Rows are points. Any point is a mix of the corners, with weights that add up to 1. It lies inside the corners' shape when no weight is negative. Say inside or outside, and name the corners with a negative weight.

Corners:
(1): [ 6 -2]
(2): [-14 -34]
(3): [-23  60]
Points:
[ -8 -45] -> outside (3)
[-21  51] -> inside
[-4 29] -> outside (2)
[-13 -28] -> inside
[-19 -13] -> outside (1)
[-1 10] -> inside

Corners:
(1): [-37 -45  28   4   3 -26 -11  20 -22]
(2): [  8 -50  49 -18 -26 -34 -43 -35 -20]
(3): [-29 -38 -56   1  35  29 -20  46   9]
(4): [  3   0  33 -21 -14 -15 -17  31  11]
(5): [ 20   8 -33  -6 -55   4  20 -43   0]
(6): [-21  40  27   9  18  40  14 -22  22]
(7): [-60  43  28 -24 -54  13 -37 -20  28]
(8): [ 10  30 -46 -37  29 -17  -6  36 -25]
(9): [ -2 -25 -54 -33  27  40  35   3   7]
(10): [ 21  38 -16 -19  11 -47  15  10  32]
Points:
[ -2  17 -22 -19  -1  -1  -3   5  -4] -> inside
[ -9 -50  31  10  -2 -24 -26   5 -32] -> outside (7, 9, 10)
[-16   5  -2 -11 -19   2  -4  -9   3] -> inside
[  2   9   2 -19  -1 -15  -5  14   8] -> inside
[ -9  34 -32 -28  27   9  -9   8  20] -> outside (1, 4, 5)

Corners:
(1): [-12 -17 -20 -13  28 -21  -1  21   4  18   6   8 -22 -32   8  25 -11   3
   5 -19]
(2): [-24 -22  -9 -15  -9 -30   9  21  21 -12   3  20  22 -16  23  11 -20   3
  11   2]
(3): [-19  -6   1  -2  41  42  -9 -23 -33  -9  -2   0   1  -4 -32  -1   8   5
   6  -5]
(4): [-10  10  22   6  -7   2 -37  16  -1 -10  40  31  -2 -10  -7 -11   3  45
  19 -30]
(5): [ 19 -11  -9  20 -19  -3  17  -7  -5 -23 -14 -10  26  -6 -10  -8  -1   0
 -29  -9]
(6): [ -9 -15  10  17 -15   2   6  27  12   1 -14  -6  12 -23  32 -15   1  -1
 -11  -3]
(7): [  4  -1  -1  25   0   1   2  13   5  24  -4 -13  26  -7  -6 -22 -11  -5
  -1  13]
(8): [ -6  -9  12  13  18  -5 -18  -7 -23   7   5   5   1  15 -12  15  19  -2
 -23  -2]
(9): [  2  -5  -2  32  -4  -1  31  12 -17  -1 -17  12  13  -3  12  -2  -9 -17
 -13   6]
(10): [  0 -22  -5  27 -40  -6 -20  14   3  -9  -1 -10   0  -2 -10 -24 -11  10
   7   6]
(11): [  7   1   0 -13   6   9  -7 -14 -43   5 -28  -5   4   0 -17  -3  10   4
  -9   4]
(12): [ 11  11  29  -7  13   1   4 -28 -32 -16  -8 -14 -14   1 -29 -16  11 -12
  -4  -1]
(13): [-11   4  23 -19   7  14  -5 -22 -32  17  22  -4 -15  11 -25  10  15  16
  11 -19]
(14): [ 33   2   9  32  -7  -2  -7 -30  -7   4 -19   2   8   8  -8  -8  46  -6
  14   5]
(15): [ 25   8  11   3  12  22   7   2 -21  -5 -10  -9 -20   7   9   3  17  12
 -17  29]
(16): [-23 -15 -22  -1  -2 -16  15  40  32  14   0  17   3 -15   2 -20  17 -12
  -1  -7]
(17): [ -2   6   8   4  19   1   5  -7 -38  -9  -9 -28   0  -4 -31  12  23  21
  10   4]
(18): [-20   7 -25   4   3 -23  24  25  22  -5 -27   2   3  -1  32  11 -19  -9
 -11 -26]
(19): [-24   1 -23 -12  -1  11 -11  29 -12  -7   7  -7  14 -18  20  -3   2 -24
  15  -5]
(20): [ -7  27  16  -1 -16  26 -26   1 -16  -9   0  -4  -9 -18 -21  16  10   7
   8   4]
(21): [  0 -22   4 -20  10 -21  18  60  27   4  -4  12  -1  -3  21  18 -32  -5
  17 -23]
Points:
[ 1 -7  7  4 13 -6 11  3 -5  5 -5  3  4  0 -3 -2  4  4 -4 -7] -> outside (10, 19, 20)
[ -1  -1   4   6  -1   3   0   6 -10  -3  -5  -4   5  -2  -6  -3   5   1
   1   0] -> outside (1)
[-4 -5 -2  3  0  0 -2  4 -5 -2  0  6  2 -2 -4 -3  0 -1  1 -7] -> outside (6, 17)
[-5 -4 -2  2  3 -1 -3 10 -6  1 -1 -1  2 -9 -1  2  1 -1  1 -5] -> inside

Corners:
(1): [-24  19 -10  20  28  -4 -20  34 -18 -27   8 -14 -21  17 -40  -2  15  23
 -14  41]
(2): [  6 -11 -41 -55   4  25  28   0 -16  10 -33  46   8   5 -11  -5  -7 -25
  13 -18]
(3): [ 38  -6  11  48  -9 -40 -53   9  -6  29 -25 -13  21  13  -8  -1  13   3
 -25  13]
(4): [ -5  -6  -6 -15  -7 -17  24  17   5  21  13  55   1 -20  -8 -42  -3 -30
  42 -18]
(5): [ 17  -3   1 -45 -16   9  28  17 -18   9 -24   1  21  11  10 -14   5 -42
  39 -35]
(6): [-34  34  13  23  -4   5   7  14  19   2  -4 -22 -39   9 -24  15  15  -2
 -32  41]
(7): [ 22  -2   4 -13 -22  -1   7 -15 -19 -13 -42  32  -5  -7  -1 -34  23 -15
  11 -10]
(8): [ 32  35   7  60  -2  22  -4  15  10  41 -18  -2  -1  -9   5 -18  15  19
  10   2]
(9): [ 34   4  -9 -21 -30   5 -10 -14 -13  -8  -2  42   4  -4  -1 -11  13 -50
  18 -14]
(10): [ 13 -14   2 -42 -17   7   7 -21 -17  25  20  22  -5 -13  -3 -17   9 -14
  29 -19]
(11): [ -1   8 -17  37 -26  10 -17 -14 -13   5 -15 -22  17  -7   9  16  -6  23
   2  19]
(12): [-35 -11   7  16   2  17  17  45  12 -31  17 -25 -24 -15 -12   8  -8  -2
 -17  23]
(13): [ -1  34  40  26  13  13  11  38  36 -17  23 -10 -10 -10 -16  44  12  32
 -50  22]
(14): [  6   6 -25 -18 -47  17   3   6  -7  27 -20  59  -5  32  18 -21  -4 -14
  39 -22]
(15): [-13  -4  29  18 -16  16  21  15 -11   8   0   5  -9  17 -52  -7  -6  11
 -38   6]
(16): [-17  11  17   5  12   2  10  40  -9 -13  26 -34 -29  17 -28 -12 -14  11
   9  54]
(17): [  8 -10   9  35 -34  15 -34  20  22  12 -48 -14  18 -18 -13   5  30  10
  28   3]
(18): [-11  14  24 -26   7   3  -3  -9 -10 -18  -5  30  -5  -7  13  -8 -23 -19
   9 -19]
(19): [  8   6  13  -8   7   0  25  24  13 -17  -1 -22 -24   0 -42  20   6  18
 -11  -5]
(20): [ 25 -10   4  59 -10  22 -16  -5  10  -4 -23  -7  29  12   1  25  20  11
   2   4]
(21): [  6 -19  -7 -40 -30  24 -12  -9   6  -6  -5  24  21   9 -11 -48   8 -11
  46 -23]
Points:
[ 11   1   3   4  -9   3  -3  10  -5   1 -10   5   2   2 -10  -6   5  -2
   6  -1] -> outside (6)
[ 13   2   7  -5 -19  -5 -16  10  -4  20   4  25  17   3  -3 -29   1  -9
  29 -10] -> outside (2, 6, 7, 12, 19, 20)
[-16  -3  -4 -14  -4  19  15  23   2 -14  -8   5   0   8 -16   5  -7   6
  14  -3] -> outside (3, 6, 7, 8, 9, 10)
[-13  -6  -3 -12  -1   5  18  18   0  -5   0   9 -11  12 -27  -6   9  -2
 -12   5] -> outside (8, 9, 11, 16, 17, 18)
[  5   5   3   1  -9   9   4  11  -3   6 -11   6   0   1  -9  -7   4  -6
   9  -1] -> inside
[  1   4  -1  -1 -10  13   4   8  -2  -5  -7  10  -3   0  -9  -3   6  -5
   7   2] -> outside (3)
[  3   5   6 -16  -4   2  12  14  -4  -1   1  12 -11   3 -14 -14   3 -12
   5  -1] -> outside (11, 17, 20)

Corners:
(1): [-31   0  38  -6 -15 -16   9 -25 -30 -22   6  -3  23  19  26   9  12  23
 -17   1]
(2): [ 11  16 -11 -23   6  25  11  12  28  -1 -19  10 -33 -47 -18  18  -1 -29
  -5 -20]
(3): [  3 -13  19  -5 -30 -11  -2  24 -21  25  -2  -5   2  25  42 -14   6 -15
   5   4]
(4): [ 13  19 -16 -17  -2  10  22 -21 -19  -3 -16  -3 -18   4   7  39 -11   0
  -8  -6]
(5): [ -8  -6  51  14 -15  21  26 -14 -23  18  -5 -25  30  -2 -26 -13  12  10
  -6  21]
(6): [  6 -28  31  -8   5  17 -23  23 -19   8  23 -35  21  14   4 -25  14  -7
 -18  -7]
(7): [ 15  56   4 -13   6  -8  -1  32  -2  21 -21  15 -31 -31 -11  11 -14 -19
 -10 -11]
(8): [  4 -12   2  -5 -22   8 -15  -2  -8  17  -1 -26  30   5  -5 -13   9 -14
   1   7]
(9): [  8 -12   7 -12 -10 -29   9 -53 -18  13  14 -22 -10  13  25  50 -16  -7
  -3  21]
(10): [  4  -3  -6   4  -1 -20  17 -13 -40  -4  -4   7   2   5  44  26 -18  23
 -19  10]
(11): [-31 -22   8  23 -15 -14  10 -50 -37 -19   8  -9  15  25  27  24   0   0
 -16 -12]
(12): [ -5  -1  11  32 -10 -10  10  -6 -51  16  41 -21  25  18  13  18   5  31
  -2  23]
(13): [  0 -27  -8 -17 -10 -11  18 -30 -30  -8   1 -10 -18  12   8  30   0  -1
 -13  33]
(14): [  2  45  13   0  28  22   8   9  19   3 -46  25 -31 -20 -16 -37  24 -12
  26   5]
(15): [ -4  12  29  15  22  10 -21   9   3  11 -32  16   2   1 -29 -25   8  22
  28 -25]
(16): [-14 -22  -6  12  -5  19  -8  18 -11  -2  -1 -60  25  24  17   6  11   2
 -24   7]
(17): [  8  35   8  -6  20   7 -10  21 -20  -2 -34  14 -26 -46 -18 -23  -2  -3
  36 -13]
(18): [ 35 -16   6  11 -37  20 -29  27  21   8  15 -33  -2  -1  -8  -8 -47 -35
   1 -14]
(19): [ 10  -4 -15 -36  18  -9  10  13 -20 -24  -2  29 -24 -22   3  27 -16 -55
  15   9]
(20): [-21 -25  32 -26 -32  -2  17  15  -4  24  34 -19  20  21   3 -29 -21 -23
 -16 -12]
(21): [ -2  29  14  -3  35  48 -17  23  -4   9 -30  24 -28 -31 -14 -13   8   4
  13  -1]
Points:
[ 3  3 13 -5 -2 10  0  5 -7  6 -6 -8  1 -2  3 -4  1 -5  2  0] -> outside (7, 11, 13)
[  1  16  14  -5   7  14   3  -1  -2   6 -16  -1 -15 -14  -8   2  -5   0
  -4  -5] -> outside (3, 8, 12, 19)
[  0  -3  12   2 -11  -2   3   4 -21  10   3  -7   3   8  14   2   1  -3
   0   4] -> inside
[  3  12  11  -3   7  10  -2   9  -8   3 -14  -1  -9 -11  -4 -11   4  -6
   8  -2] -> inside
[ -6  -7  20  -6  -7   0   1   4 -16  14  10 -14  16   4   6   2   3  -1
  -9   6] -> outside (4, 11, 13, 14, 17, 18)
[ -5  16   5  -3   0  -2  16   0 -16   1 -14   6  -5  -7   1   5   5  -3
   0   0] -> outside (6, 9, 18, 21)
[  3  -6  11   5  -8  15  -5  -1  -8  14   5 -28   7   1 -12   4  -7  -1
  -7  -4] -> outside (1, 3, 10, 14, 19)

Corners:
(1): [ 22   4 -19 -23  27 -27   4  28   6 -46   7   0  46   7  26 -17  29  12
   0  -8]
(2): [ -8 -19  24 -16  -6   3 -24  -1   9  24  26  -5  10 -16 -19  10 -23  -4
  -8 -11]
(3): [  4 -12   5 -10   8   2  -3  14 -10 -34  -6  23  26  -4  11  20 -19 -16
 -16  33]
(4): [-13   9 -38  -2   9  -8 -24 -30 -10 -19 -40  -2  -7 -44   5   0   1   2
  25 -11]
(5): [  6  25  -2   3 -10   4  -8 -11  23  22 -16  11 -13  10  16   0   2 -17
  27   1]
(6): [-20  24 -13  -8   3  10   5 -20  -4  -5 -22   0  -9   2  24 -20 -18 -13
  60   6]
(7): [-14  31  -2  11  -6   1  18  25  23 -21  14  16   4  26 -19   7  -1   7
   1 -19]
(8): [ 17 -11  -6  -2  10 -27 -11 -23 -18  12  -6  22  30  19  16  16  -5 -24
   8 -15]
(9): [ 17  16  11  -2  -5 -11  25  34   9  24  26 -20 -25   3   0  12  -1  32
  21  20]
(10): [ -3  13 -13  -1  -7   1   1 -19  -8   3 -15  -1  18  -5  13 -19 -11   6
  19   0]
(11): [  5 -14 -26 -15  11 -12   7 -14   0  -8  21 -28  15   2  -1 -28 -27 -25
 -36  23]
(12): [ 16   6  17 -30  -7  -1  -2  13 -24 -22 -11   0  14   2   5   1   0  -3
  34  27]
(13): [-12  19   5 -13  -7 -24  -4  10  23  11  -9 -22 -11  -3  -5 -33 -22   4
   6  11]
(14): [-19  12  18  14 -26   2  15 -25  20   3 -22  -9   8  12  -7 -36  10   5
  55   6]
(15): [ 13  -5 -21  15  16  -2 -14 -18 -10 -26   2  11 -14 -33  15 -10 -42   8
   7 -15]
(16): [ 15 -16 -12 -25   4  13  10  -8  -6  27  20  10   5 -16  -6  19  16  17
   9  37]
(17): [-17  14  -5   3 -18  -7   6  33  12   5  28  13 -37 -19 -16   0 -15   9
  -7 -30]
(18): [ 16 -18 -19 -11  32  17  18  -8 -14  -5 -13   8  -2 -22   0   1  31  41
   6   1]
(19): [  3   0  15 -28  12 -10  23 -20  11 -27  18  -7   1   7  -3  -3  -1 -10
  -9  -3]
(20): [ 19  -8 -12  -1  36   0 -12 -22 -28  21  36  -2  -4  -8  16  -7   1   6
 -11   9]
(21): [ 19 -25   8 -28   1 -23  -4  -1  16  -9   0 -18  -9  20  15  18   6  20
 -13  15]
Points:
[  8   9  -8  -8   1  -7   6  -9   1  -6 -13  -4   4   1  10 -10   2   5
  25   8] -> outside (2, 3, 17, 20)
[ 9 -5 -3 -6  7 -5  1 -6 -2 -8  5  4  7 -4  5  1 -3  4  3  2] -> outside (6, 13)
[ -3   4  -7  -8  -1  -6  -5 -23  -2  -3  -9  -3  -2  -5   9 -11 -16 -15
  12  11] -> outside (1, 2, 7, 9, 18)
[  2  13  11 -10  -3  -9  14  11  12  17  30  -7   2  18  -7  -7  -1  -6
  11   6] -> outside (3, 4, 10, 15, 18, 21)
[  3   3  -2  -8   3  -3   0  -3   1   2   4   2  -4  -3   3   3 -10  -1
   6   3] -> outside (1, 14)
[  2   6  -3 -17   0  -8  -1   1   1   6   7  -4   1   1   3  -1  -5  -2
  10   6] -> outside (3, 14, 15, 18)

Corners:
(1): [ 13 -18  11  13  38 -28  25 -24  -2   7   3   6 -21 -13 -20 -33 -22  24
  18 -19]
(2): [  6 -25   7  -7  -5  -3 -33 -14  41  -3 -12  27  24  -8 -19  -8   6  36
  22  31]
(3): [-26 -19 -20   3  34 -36  16 -44  19  27 -17  17 -22  -3 -12   4  13 -12
  16 -12]
(4): [-23  19  -8  15   7   8  17  22 -11 -27  42  42   4 -21  35 -13  20   0
 -51 -17]
(5): [ 24  25  -5  31  47 -18  29 -13   9   4   5 -25 -37  21 -10 -48 -40 -24
  -5 -14]
(6): [  0  15   3  12  -6  43 -11  29   7 -31 -39  -2  33 -32  -1  13  20  18
   5  44]
(7): [ -8  25  21  13   0  35  16  11 -18 -20  37 -17  -5 -11  37  28  45   1
 -36 -17]
(8): [ 18 -10 -10  19 -23  26  -8  36  60  24 -11   3  31 -33 -12   3  37  40
   3  21]
(9): [  3  28  10  11 -35  22  -1  36 -39 -16  28  10 -23 -21  32  18  41 -22
 -20 -15]
(10): [  4   2   1   1  10  -6  42 -32 -34   1   8 -26  -5 -11  18  -6 -47 -12
 -22  -7]
(11): [ 15  -2 -11  21  -8  42  19  16   4 -10  -1 -12 -13  11   4  12  -9  -5
 -23  -4]
(12): [ 26  13   9   1  14  15 -23  49  20 -19   8   5  15 -34 -29  37 -13  -1
  -5   8]
(13): [-21  -6  -9 -14  23  34 -16  36  -3  19   4  15   5 -41  -8  -6  14   8
  36  31]
(14): [-25 -18 -23 -19  16 -37 -33 -15   9  19 -21  -6 -25 -34 -32 -22  -5   2
   1   4]
(15): [-19  -5 -22  51 -25  18  -2 -10 -18 -17  29  -8  23 -23  -8  -7  10 -10
 -21 -10]
(16): [ -2  28  -6  32 -32  34  10  32 -23  11  11  -5  31   6  42   3   3   7
 -44 -21]
(17): [  9   1  -4   2 -25   6  -1  32   0 -16   6  -9  34 -25  28 -17  26 -30
  -4 -20]
(18): [ 53 -14   4  29  10  46  27 -21   4  22   1 -11  -8   5  20  -7  -8   5
 -24  -8]
(19): [-11 -28  14 -16  45 -51  17  15   4  32  -1   4 -27  13 -11 -10  22   0
 -14  24]
(20): [ 16  27 -18  16  -6  35  26   9 -18   5  14 -15  31  11 -14  -6  15 -22
 -30 -26]
(21): [ 19 -13 -40   5  48 -22  16 -13  22  -2  -9  -4  -8  -1 -16 -18 -11  -3
  22  12]
Points:
[ 13  -6  -6   6  19  12   2   5  10   3  -4  -7  -4 -15 -16  -4   1   9
   7  16] -> outside (3, 4, 16, 17)
[  3  -4   9   9   2  11   1  11   9  -3   5   6   3 -17   3   4  17   9
  -6   8] -> outside (14, 16, 20, 21)
[10 -1 -2  9  5  9  6  8  1  5  8 -8  2 -8  0 -6  4  0 -5 -2] -> outside (3, 4, 6)
[  9   1  -7  15  -3  13   4  15  18   9   0  -1  11 -15  -2  -5  12  11
  -6   3] -> inside
[ -7  12   7  19   5  21  15   9 -11  -1  15  -3 -17 -11  10   3  34   0
 -22  -9] -> outside (2, 10, 12, 16, 17, 21)
[  7   2  -4  12   3  10   4   8   0   4   3  -1   3 -12   4  -4   2   2
 -12  -5] -> inside
[ 11   7 -10   8  -2  22  -2  21  14   2  -4   2  14 -17   1   2   5   2
  -5   6] -> outside (1, 7, 15, 19)
